Rows are points. Examples show where two turns around zero, p and q, send a point. Write where each new point lands after one turn and then the other. Backwards means that the second turn is done in reverse. Each puzzle has new turns, and all numbers are rounded.
In the rows, 128 means zero.

Turn p:
[132 125 105] -> [137 131 107]
[160 105 130] -> [166 129 138]
[ 49 127 150] -> [ 63  77 131]
[172 156 127] -> [145 177 137]
Turn q:
[152  89 138] -> [123  81 128]
[108 179 142] -> [128 178 155]
[146 148  74] -> [180 141 100]
[105  96 158] -> [ 81 112 129]
Where do these land?
p, then q: [109 161 176] -> [ 77 155 149]
p, then q: [ 72 170 110] -> [101 174  79]
p, then q backwards: [161 112 128] -> [152 152 114]
p, then q: [134 135  74] -> [171 142  98]
q, then p: [139 106 124] -> [144 111 120]
p, then q: [153  85 157] -> [127  81 161]

Turn p:
[158 153 108 156] -> [139 160 135 167]
[104  84 124 114] -> [129  95  94 107]
[ 89 126 151 166] -> [ 93  89 139 153]
[127 171  96 142] -> [104 171 126 153]
[162 105 161  62] -> [176 125 145  61]
Turn q:
[107 143 172 159] -> [147 104 178 141]
[128 101  87  82] -> [ 88 138  82 101]
[ 94  95  77 172] -> [ 66 156 141 173]
[151 123 135  79] -> [139 113  89  94]
[134 183 137 138] -> [169 153 156 115]
[153 124 160 137] -> [158 104 123 143]
Where do these land?
q, then p: [ 92 108 133 178] -> [107  77 152 153]
q, then p: [157  92 163 115] -> [160 115  82 141]
p, then q: [129 145 143 111] -> [138 113 134 107]
p, then q: [104 176 151 157] -> [122  97 185 133]
q, then p: [166 157 120 114] -> [149 174 131 129]
p, then q: [121  90  58  93] -> [105 202  93 107]

Turn p:
[109  70  80 124] -> [118 124  87  63]
[153 123 116 185] -> [145 100  81 154]
[167 157 170 123] -> [154 111 169 168]
[ 97 149  72 106] -> [128 191 107 104]
[115 170 127 129] -> [124 161 133 156]
[132 122 163 145] -> [115  98 138 148]
[123 106 168  85] -> [111 111 181 104]
Turn q:
[163  99 108 142] -> [179 128 125 124]
[114 138 146 129] -> [107 137 133 137]
[126  53 154 141] -> [168 135 193 154]
[109 208 123 136] -> [ 71 131  68 133]
[ 79 142 119 123] -> [ 90  96 129 144]
[178 127 118  97] -> [154 141 121  76]
Where do these land?
q, then p backwards: [ 68 147 101 115] -> [111  92 172 164]
p, then q: [ 93 115 148 124] -> [ 99 112 149 143]
p, then q: [103 129 127  87] -> [ 84 141 134 114]
q, then p: [194 105 121 160] -> [202 131 131 151]
p, then q: [182 144 143 155] -> [185 152 123 145]

Turn p:
[165 165 101 142 163  99] -> [147 167 128 163  78 138]
[ 90 142 122 102  60 130] -> [ 64 115 148  86 130 105]
[115  91 152  69  77 140] -> [109 108 167  93 181  82]
[142 126  74 187 177  83] -> [159 124  77 177  57 128]
[125 119 178 142 168 134] -> [146 126 116 161 170 161]
[128 138 137 119  92 126] -> [104 120 156 116 128 126]
[157 134 132 142 101 155] -> [140 116 158 102 117 152]
[103 109 128 120 186 157] -> [156 148  76 125 164 132]
Turn q:
[127 128 152 176 159 116] -> [140 120 144 182 152 130]
[140 104 141 163 109 159] -> [180 124 142 129 128 150]
[ 84 117 137 144 153 115] -> [109  86 143 157 129 133]
[117 130 124 129  81 118] -> [141 125 148 106 101 102]
[111 139  74 158 165 146] -> [113 132 107 176  87 164]
[183 158  97  91  90 131] -> [132 192 100  83 110 106]
[ 93  82 145  78 176  77] -> [ 77  56  94 124 169 106]
[170 167 154  86  91 162] -> [131 189 146  67 148 133]
Where do these land?
q, then p: [160 188 144 133 135 123] -> [ 93 162 121 154 119 171]
p, then q: [158 134 162 147  85 131] -> [151 102 152 108 167 153]
p, then q: [ 63 121 100 140 134 156] -> [ 92 113  85 113  79 134]
q, then p: [131 143 161 132 171  71] -> [125 119  72 183 120 138]
p, then q: [145 103 102 138 109 114] -> [154 115 120 111 133  95]
p, then q: [155 121 113 127 190 172] -> [131 202  93 124 130 137]
p, then q: [ 85  86 114  79  72 128] -> [ 77  68 102 127 149  83]

Turn p:
[127 107 134 138 115 107] -> [147 147 144 137 133 116]
[135 128 119 209 110 102] -> [ 96 164 165 183 148 103]
[117 130 124 114 189 152] -> [117  79 119 121  84 123]
[ 84 147 101 131 122 126] -> [104 161 118 124  95 143]
[137  87 108  91 129 150] -> [158 106 154  98 118 159]
[139 135 137  81 113 183] -> [126 100 114  67 148 154]
[118 150 102 209 109  82] -> [ 88 185 146 198 133 114]
[141 133 223  83 107 132] -> [171 117  80  76 177  79]
[153 136 105  96 158 120] -> [145  93 110 145 116 159]
Turn q:
[180 134 140 153 152  90] -> [133  99 115 127 190 154]
[161  89 105 103  91 101] -> [124 158 177 146 146 172]
[ 93 174 139 134 151 115] -> [110  84 112  98 111 105]
[ 87 157 137 101 162 177] -> [148 102 117 136  77  74]
[116 112  80 171 139 128] -> [ 89 139  87 155 119 152]
[180 124 102  89  75 174] -> [132 180 184 177 152  95]
[ 82 101 156 128 165 103] -> [154 103 104  97  88 162]
[124 133 164 145  89 137] -> [133 161 127  88 141 109]
Where do these land?
p, then q: [144  98 179  82 131 131] -> [154 113 165 166 158 164]
q, then p: [ 78 120 104 144 112 173] -> [108 190 108 139 140 155]
q, then p: [153 172 117 147 161 170] -> [141 143 156 189  97 125]
p, then q: [141 112 102 137  82  90] -> [135 106  97 127 162  82]
p, then q: [110 164 117 124 133  85] -> [ 75 139 114 141 138 113]
p, then q backwards: [165 129 145 112 130 173] -> [143 161 149 135 145  85]
q, then p: [135 131 132 178  82  63] -> [115  98  91  76  68 138]
q, then p: [ 97  98 128 100 193 139] -> [130 140 187 125 181 151]
